Each row of a before or after table is a point. The points were changed in one or more steps. Then noise was added and the rows were shuffled. The steps act on columns, c1 being the first. What was done? A step turns or swaps two columns, mirrors them in a line or flattens them onto one, adds a multiple of one to another, or multiplies or shifts one. Angles are multiples of 10 degrees, from the lower column toward the higher: turns from -170 to 170, lines from 10 to 170 but not 90. Use the fewest steps. Two steps may share a column if one is a turn and the other turns, adds or multiplies; they go together, in the order done. Otherwise the lowest column goes first.

Before, 9 rows:
0.0,2.5,1.6
-2.2,-1.9,3.2
1.2,-0.8,0.8
-0.2,-0.5,1.1
0.9,2.9,-0.5
-2.2,-0.4,-0.2
-3.0,-1.3,-1.6
3.1,6.1,0.3
-1.2,1.0,4.9
After (9 x 3):
0.5,7.5,-0.9
-0.6,-2.0,-1.3
-1.7,6.2,-0.4
0.0,-1.3,2.3
0.7,-3.5,3.2
0.2,15.1,-2.9
-1.2,-1.2,0.0
-5.2,2.5,0.0
-3.7,-4.9,1.6
Steps: mirror c1 and c3 in the line at 140 degrees; multiply c2 by 2.5

Before:
-1.2,-6.1,5.4,0.1,2.1,-3.0,-2.1,-1.6,-2.3
-3.0,0.1,-0.2,-2.9,1.7,2.9,-2.4,-2.0,2.5
-2.5,-3.8,4.5,-1.5,-4.3,2.9,1.7,3.8,0.0
-5.1,2.5,1.6,-4.9,0.7,-3.4,3.3,-3.7,1.9
-1.6,-5.8,5.3,-1.3,4.8,-0.4,0.9,-2.1,2.5
0.7,-4.3,0.1,-4.7,0.5,-2.7,-3.1,4.7,2.2
0.4,1.5,-0.6,1.7,2.5,-1.3,2.8,2.2,-0.4
3.2,-1.2,0.1,-0.3,2.8,-4.5,-2.8,0.5,5.4
1.4,-3.9,3.9,-5.5,-2.1,-0.3,3.5,3.6,1.5
0.0,2.2,-0.4,-1.9,-3.0,1.1,-1.5,-2.8,1.9
-0.4,-3.2,0.3,1.8,4.3,-2.1,2.2,-4.3,3.3
1.9,2.5,6.6,-2.5,-4.2,1.5,4.6,4.8,1.1
3.1,-1.4,0.1,0.3,-1.7,-0.3,-2.8,0.3,0.7
-2.1,-3.4,2.8,0.7,0.5,-3.3,-3.2,-2.4,4.9
After:
3.6,-6.2,13.4,0.1,2.6,-3.0,-2.1,-1.4,2.6
2.8,-3.3,-4.9,0.3,3.4,-3.1,-3.4,-2.6,5.3
-4.5,-3.6,3.4,-5.5,-3.3,-0.3,3.6,3.7,3.8
-6.6,-3.8,7.2,-1.4,0.2,3.1,1.6,3.7,3.3
-4.3,2.6,-1.1,-4.9,3.8,-3.4,3.4,-3.8,2.4
1.8,-3.3,-5.7,1.8,1.1,-2.0,2.4,-4.3,2.1
-0.1,1.7,-0.1,1.8,-0.5,-1.2,2.8,2.1,-0.5
6.3,-1.0,-10.3,-0.2,-1.2,-4.5,-2.9,0.5,3.5
-7.7,2.5,8.4,-2.5,-4.7,1.4,4.7,4.6,5.6
2.3,-1.4,-1.2,0.2,-2.4,-0.5,-2.8,0.3,0.5
3.8,-4.4,-4.0,-4.6,0.4,-2.7,-3.2,4.7,1.4
3.0,-5.7,3.7,-1.5,2.8,-0.5,1.1,-2.2,5.5
-1.4,2.0,-4.4,-2.0,-0.3,1.2,-1.3,-2.7,0.9
2.6,0.0,-4.9,-2.9,4.2,2.9,-2.5,-2.0,1.3
Steps: add -1 times c7 to c5; turn c1 and c5 by -70 degrees; turn c3 and c9 by 50 degrees; multiply c3 by 2.5

Before, 8 rows:
1.7,-2.6,-2.9,8.0,-2.5,2.5,-1.5,-1.4,-2.1,-1.4,6.6,-4.9,1.2,0.6
4.1,3.2,7.0,-2.7,1.4,2.3,5.0,2.5,-2.1,-0.6,-2.8,-4.1,-0.6,3.7
-2.2,-1.9,3.9,-0.1,1.4,-5.1,-4.2,-3.1,2.6,5.2,-2.0,2.5,-0.2,-0.6
-1.0,-3.3,2.0,4.9,-2.2,5.1,2.3,-3.0,2.5,0.8,2.5,-4.4,4.6,0.4
2.0,-3.3,-1.7,4.4,0.3,0.1,1.3,-3.5,2.7,-0.5,3.6,-7.1,1.5,-2.0
3.9,5.2,7.6,-1.5,-3.1,3.4,5.7,3.4,-2.8,-1.1,-5.5,-3.5,-4.2,-2.1
2.1,-1.5,4.8,-0.5,3.7,-1.5,0.0,-1.6,1.4,2.3,1.4,3.3,0.1,-3.9
2.7,0.3,5.3,1.1,2.7,-2.6,-4.7,3.4,-2.0,0.1,-6.8,0.8,0.6,-3.2
After, 8 rows:
3.9,3.1,7.0,-2.6,1.6,2.3,5.2,3.1,4.4,-0.7,-1.7,-3.3,2.8,0.8
-0.7,-3.2,2.1,5.0,-1.9,5.0,2.4,-3.4,-0.5,0.6,1.1,0.7,6.3,-2.0
1.8,-2.7,-3.0,8.3,-2.6,2.3,-1.5,-3.6,1.3,-1.5,5.7,-2.1,4.6,1.1
4.0,5.2,7.7,-1.4,-3.0,3.3,5.8,4.9,-1.0,-1.1,-3.9,-5.0,-0.2,2.4
2.8,0.4,5.2,1.3,2.8,-2.4,-4.7,5.6,-2.4,0.0,-5.4,0.8,-0.2,2.1
1.8,-1.4,4.6,-0.4,3.8,-1.6,0.0,-2.1,-4.3,2.3,0.9,2.2,-2.4,0.2
-2.3,-2.1,3.9,-0.1,1.5,-5.2,-4.2,-2.0,-1.6,5.3,-2.9,1.4,-2.2,-1.6
1.9,-3.3,-1.4,4.4,0.1,0.5,1.2,-4.6,-2.8,-0.3,1.9,-3.3,6.4,-1.5
Steps: turn c8 and c11 by 20 degrees; turn c9 and c14 by -110 degrees; multiply c14 by 0.7; turn c12 and c13 by -50 degrees

Before:
0.4,-7.2,-3.1,6.4,2.7,-0.4,-1.7,3.6,3.5,-2.6,-4.4,-4.0,-3.1,3.3,0.0,0.5,1.7,0.8,6.1,2.6,4.1,2.5,0.2,-0.2,1.6,-4.5,0.5,-1.8,2.6,1.3,0.3,-5.2
2.2,-1.7,-0.2,1.4,1.5,-3.0,3.6,10.7,2.1,-0.5,2.9,-1.6,-3.0,0.5,1.9,0.5,1.7,0.6,2.1,2.4,-0.1,-2.3,-5.0,0.7,-2.9,-0.6,-2.1,1.1,5.4,3.6,2.9,-0.3
-1.7,-2.5,-1.2,3.7,1.9,-2.2,0.7,9.5,2.3,-1.1,4.0,-2.6,-6.7,0.5,2.2,2.5,1.4,-1.6,4.6,2.0,1.2,1.7,-1.2,2.8,1.8,-2.0,1.5,-9.5,4.6,2.0,0.2,-1.0
-4.4,-8.3,-2.9,7.5,4.0,1.3,-0.6,-1.3,5.8,-1.6,0.8,-0.4,1.2,0.5,-2.8,7.9,3.4,3.5,-3.4,-1.0,0.0,3.9,-5.9,-0.9,4.4,-6.7,-0.4,0.3,1.2,-2.2,0.7,-1.1
0.7,-3.9,-2.2,2.0,5.0,0.7,1.3,1.7,3.7,-5.5,-0.8,2.6,-7.4,3.4,-1.9,2.4,4.2,-1.5,4.2,2.0,3.4,2.8,-1.6,0.8,-2.0,-2.0,3.7,-6.1,3.1,1.9,4.5,-1.4
0.5,-1.3,2.8,1.4,1.2,3.2,-1.4,-1.0,1.9,-0.1,3.2,0.4,2.6,1.3,0.4,3.6,-1.0,0.6,-7.4,-4.1,-4.7,-4.0,3.9,0.2,7.0,-0.2,-2.7,4.1,2.2,-5.2,2.4,2.3
3.2,-2.4,-5.2,3.6,0.7,-2.6,1.3,5.3,0.8,-1.6,0.4,-1.1,-2.9,1.0,-0.5,1.5,3.4,2.1,2.4,3.1,-0.7,1.1,-1.2,-4.9,-0.2,-1.2,0.6,-8.5,5.3,4.8,3.6,-1.7
0.8,3.3,4.1,-1.4,0.1,6.5,2.6,2.0,-4.4,-3.7,6.3,-2.2,3.4,-3.1,4.2,1.4,-1.8,-1.6,-4.0,-3.9,-1.1,-0.4,1.4,-0.8,2.5,-1.0,0.1,2.0,-0.9,-1.2,-4.1,-2.0
0.7,2.5,4.6,-0.3,3.7,3.7,2.5,1.6,-1.3,-1.1,0.2,1.0,2.3,0.6,0.1,3.4,0.3,4.4,-4.5,1.3,-4.8,-0.2,1.9,-0.2,2.7,-5.4,-4.7,-0.6,2.5,-6.7,0.6,6.8
1.1,-5.0,4.8,-0.1,5.7,4.3,1.6,3.8,6.5,4.6,-1.8,4.1,1.7,4.7,-1.7,3.9,4.7,3.6,-1.7,2.0,-5.2,-0.2,2.6,-3.9,3.9,-1.7,-5.5,-1.9,-3.1,0.9,3.7,2.6
1.4,1.0,-0.4,2.4,2.0,3.9,-0.8,1.6,-0.2,0.1,4.5,-0.8,2.4,-2.9,3.4,0.1,-5.0,-0.6,-0.8,-5.9,-2.1,-4.4,0.9,0.8,-1.9,-0.8,-2.0,1.3,1.0,1.6,-5.9,4.1
-1.2,0.7,0.4,2.1,2.3,-2.1,-1.9,5.1,-0.7,-2.9,3.4,-1.6,-0.9,-1.7,2.3,-3.2,0.7,-1.0,-0.6,1.2,3.3,-2.3,-0.9,-1.2,-1.6,5.5,-4.7,-1.9,0.8,1.8,-4.0,0.0
-2.4,3.3,6.8,2.7,5.2,3.6,2.4,-0.1,-2.8,2.2,0.8,4.6,4.4,-0.6,0.6,4.3,-0.1,-1.4,-4.3,-5.0,-4.0,-1.8,2.4,-2.0,3.2,-3.6,-2.8,0.8,5.1,-4.3,-0.2,-0.4
0.3,1.5,6.2,1.8,1.0,4.3,1.6,4.0,-1.0,-4.6,8.7,0.2,2.1,-6.2,0.6,-3.2,-5.9,-2.1,-4.2,-2.9,-3.6,-0.9,3.4,-1.4,0.5,-1.4,-5.3,1.8,5.6,0.2,-3.0,1.8
After (14 x 32):
3.7,-2.7,-0.9,4.3,0.7,-2.8,3.5,5.5,3.8,-1.5,0.6,-0.6,-2.8,1.0,-0.4,1.3,1.0,1.9,2.4,3.6,-0.6,1.6,-1.1,-4.7,0.0,-1.4,0.2,-8.0,5.4,4.5,-6.0,-1.5
0.5,3.4,1.5,-1.4,-0.1,6.3,7.9,2.4,-1.3,-3.3,7.1,-2.3,3.1,-3.0,4.4,1.8,-4.8,-1.8,-4.7,-3.7,-1.2,-0.3,1.6,-0.8,3.4,-1.2,-0.2,1.9,-1.4,-1.0,5.0,-1.6
1.7,-1.1,-2.5,1.1,1.2,-2.6,10.5,10.7,1.3,-0.5,2.7,-1.8,-3.2,0.9,1.9,0.5,1.8,0.8,2.1,2.2,0.4,-2.8,-4.3,1.0,-2.8,-0.5,-1.9,1.2,5.1,3.1,-1.5,-0.1
0.8,2.3,-2.6,-0.4,3.5,4.3,7.7,1.2,0.2,-1.0,0.8,0.8,2.5,0.7,0.6,3.2,-1.1,5.1,-4.2,1.6,-4.2,-0.2,2.1,0.2,2.7,-5.5,-5.3,-0.5,2.8,-7.0,3.3,7.3
-2.0,-3.0,0.4,3.5,1.4,-2.0,2.4,9.5,1.4,-1.1,4.1,-2.4,-6.9,0.1,2.2,2.3,1.7,-1.1,4.1,1.9,1.5,1.2,-1.1,2.9,1.9,-1.9,1.0,-9.5,4.7,1.9,-1.4,-1.2
-2.6,3.3,-3.3,2.9,5.3,3.7,7.3,0.1,-0.5,2.1,0.9,4.4,4.7,-1.3,0.2,3.8,-2.5,-1.6,-4.7,-4.9,-3.5,-1.8,2.3,-2.0,3.4,-4.2,-2.6,0.6,4.9,-5.0,5.9,0.0
-0.1,-7.5,1.2,6.2,2.5,-0.7,-5.5,3.6,1.6,-2.8,-4.3,-4.4,-2.5,3.3,0.4,0.7,3.5,0.9,6.4,3.0,4.1,3.1,-0.1,-0.5,1.5,-4.4,0.2,-1.9,2.9,1.6,-2.6,-4.9
-4.5,-7.6,1.3,7.4,4.0,1.0,-1.5,-1.4,3.2,-1.6,1.0,-0.4,1.1,0.2,-2.6,8.3,6.5,3.5,-3.8,-1.1,0.3,4.0,-5.4,-1.4,4.5,-6.8,-0.8,1.0,0.7,-2.3,-3.1,-1.3
-0.9,1.2,3.2,1.8,1.8,-2.4,-5.8,4.7,1.3,-3.1,2.8,-1.6,-0.6,-1.8,2.2,-3.3,-1.2,-0.9,-0.7,1.3,3.4,-2.7,-1.1,-1.2,-1.9,5.5,-4.1,-1.5,0.9,1.7,2.4,0.2
0.5,-1.7,-3.9,1.3,1.2,3.4,-3.5,-0.5,-0.9,0.0,3.9,0.5,2.1,1.1,0.1,4.0,1.9,0.8,-7.0,-3.2,-4.6,-4.0,3.5,-0.3,6.8,-0.3,-2.8,4.0,1.9,-4.6,1.7,1.9
0.5,-3.9,-2.8,1.8,5.3,0.6,3.8,1.7,4.5,-6.1,-1.2,2.3,-7.2,2.9,-2.1,2.2,3.4,-1.0,3.9,2.1,3.3,3.1,-1.9,0.2,-2.0,-2.0,4.1,-5.9,3.4,1.4,-4.1,-1.7
1.6,0.8,5.7,2.3,1.9,3.8,-2.1,1.8,-4.7,0.3,4.2,-1.3,2.2,-3.1,4.1,-0.4,-0.1,-1.0,-0.7,-5.7,-2.1,-4.7,1.3,0.1,-1.8,-0.7,-2.2,0.9,1.2,1.9,3.0,4.0
1.0,-5.5,-5.8,0.1,5.7,4.4,4.7,3.4,5.1,4.4,-2.0,4.2,1.8,4.7,-1.6,4.3,6.9,4.2,-2.0,1.9,-5.3,-0.3,2.5,-4.3,4.2,-1.3,-6.1,-2.4,-2.7,0.4,1.8,2.6
0.3,1.1,-1.0,2.0,1.2,4.4,4.7,4.3,-6.1,-4.6,8.4,0.4,2.4,-5.7,0.7,-2.8,-1.1,-2.1,-4.4,-3.0,-3.6,-1.2,3.1,-1.1,0.7,-1.2,-5.6,2.2,5.6,0.7,6.7,1.6
Steps: turn c3 and c31 by 120 degrees; multiply c7 by 3; swap c9 and c17
